Each row is a point. Each copy is the shape, with its points in the same order, turned, moved and blurred by noise. Say if it was mirrored as well.

Shape (8 x 3):
[[ 0.24  0.06 -0.17]
 [ 0.11 -0.09  0.13]
 [ 0.06 -0.16 -0.14]
 [-0.20 -0.26  0.34]
 [ 0.07  0.07  0.57]
 [-0.61  0.09  0.02]
 [-0.30 -0.34  0.14]
 [ 0.01 -0.20 -0.28]]
Copy 1 (8 x 3):
[[-0.02 -0.32 -0.04]
 [-0.02  0.01 -0.15]
 [-0.15 -0.24 -0.27]
 [-0.21  0.32 -0.34]
 [ 0.07  0.42  0.03]
 [-0.74  0.15 -0.11]
 [-0.35  0.16 -0.47]
 [-0.22 -0.35 -0.32]]
Copy 1 is: mirrored
Copy 2, 8 rows:
[[ 0.24  0.15 -0.11]
 [ 0.01 -0.09 -0.02]
 [-0.02  0.01 -0.20]
 [-0.38 -0.22 -0.02]
 [-0.22 -0.12  0.46]
 [-0.67  0.34 -0.12]
 [-0.41 -0.18 -0.18]
 [ 0.01  0.04 -0.37]]
Copy 2 is: only turned
Copy 3 (8 x 3):
[[ 0.22 -0.04  0.17]
 [-0.05 -0.19  0.01]
 [ 0.23 -0.19 -0.05]
 [-0.25 -0.29 -0.33]
 [-0.50 -0.07  0.01]
 [ 0.01  0.19 -0.64]
 [-0.05 -0.33 -0.43]
 [ 0.37 -0.21 -0.11]]
Copy 3 is: only turned
Copy 4:
[[ 0.15 -0.35 -0.17]
 [ 0.29 -0.31  0.16]
 [ 0.03 -0.40  0.09]
 [ 0.26 -0.21  0.55]
 [ 0.66 -0.06  0.30]
 [-0.17  0.23  0.39]
 [ 0.03 -0.26  0.55]
 [-0.12 -0.43  0.07]]
Copy 4 is: only turned

Shape, 9 rows:
[[-0.02 -0.23 -0.14]
 [ 0.15 -0.04  0.30]
 [ 0.03 -0.11  0.38]
 [-0.46  0.09 -0.22]
 [-0.34  0.24 -0.02]
 [ 0.38 -0.52 -0.10]
 [-0.43  0.03  0.20]
 [ 0.30 -0.19 -0.02]
 [-0.56  0.07 -0.04]]
Copy 1 (9 x 3):
[[-0.11 -0.21  0.02]
 [-0.06  0.18  0.33]
 [-0.02  0.09  0.46]
 [ 0.40 -0.34 -0.06]
 [ 0.44 -0.10  0.05]
 [-0.60 -0.10  0.07]
 [ 0.39 -0.20  0.34]
 [-0.29  0.09  0.06]
 [ 0.48 -0.35  0.14]]
Copy 1 is: mirrored
Copy 2 (9 x 3):
[[ 0.25  0.21 -0.23]
 [ 0.14  0.35  0.25]
 [ 0.04  0.46  0.21]
 [-0.17 -0.12 -0.34]
 [-0.20 -0.09 -0.04]
 [ 0.65  0.51 -0.15]
 [-0.32  0.22 -0.06]
 [ 0.45  0.30  0.06]
 [-0.33  0.01 -0.26]]
Copy 2 is: mirrored
Copy 3:
[[-0.05 -0.19 -0.23]
 [ 0.33 -0.12  0.01]
 [ 0.36 -0.20  0.16]
 [-0.47  0.11  0.06]
 [-0.16  0.20  0.23]
 [ 0.23 -0.44 -0.53]
 [-0.13  0.01  0.35]
 [ 0.33 -0.23 -0.31]
 [-0.37  0.01  0.32]]
Copy 3 is: only turned

Shape:
[[ 0.26  0.00 -0.10  0.10]
 [-0.20  0.04  0.07 -0.06]
 [ 0.27 -0.13 -0.08  0.15]
 [ 0.50 -0.16  0.06  0.24]
 [-0.02 -0.06 -0.14 -0.72]
 [-0.11  0.56 -0.12 -0.91]
 [-0.17 -0.13  0.20  0.14]
 [-0.23  0.08 -0.15  0.26]
 [-0.24  0.10 -0.10 -0.03]
 [-0.22  0.32  0.15  0.26]]
Copy 1, 10 rows:
[[-0.17  0.28 -0.02 -0.30]
 [ 0.11 -0.19  0.08 -0.08]
 [-0.29  0.20  0.04 -0.32]
 [-0.37  0.25  0.16 -0.50]
 [-0.07  0.02 -0.66  0.16]
 [ 0.54  0.06 -0.80  0.21]
 [-0.13 -0.30  0.20 -0.17]
 [ 0.04  0.06  0.34  0.03]
 [ 0.11 -0.03  0.07  0.03]
 [ 0.32 -0.13  0.33 -0.24]]
Copy 1 is: mirrored
Copy 2 (10 x 4):
[[-0.12 -0.18  0.15  0.13]
 [-0.08  0.22 -0.13  0.18]
 [-0.18 -0.28  0.12  0.23]
 [ 0.00 -0.46  0.19  0.29]
 [-0.34  0.02 -0.46 -0.40]
 [-0.07  0.42 -0.33 -0.81]
 [-0.03  0.09 -0.14  0.44]
 [-0.24  0.27  0.18  0.35]
 [-0.22  0.26 -0.03  0.14]
 [ 0.12  0.38  0.19  0.29]]
Copy 2 is: mirrored
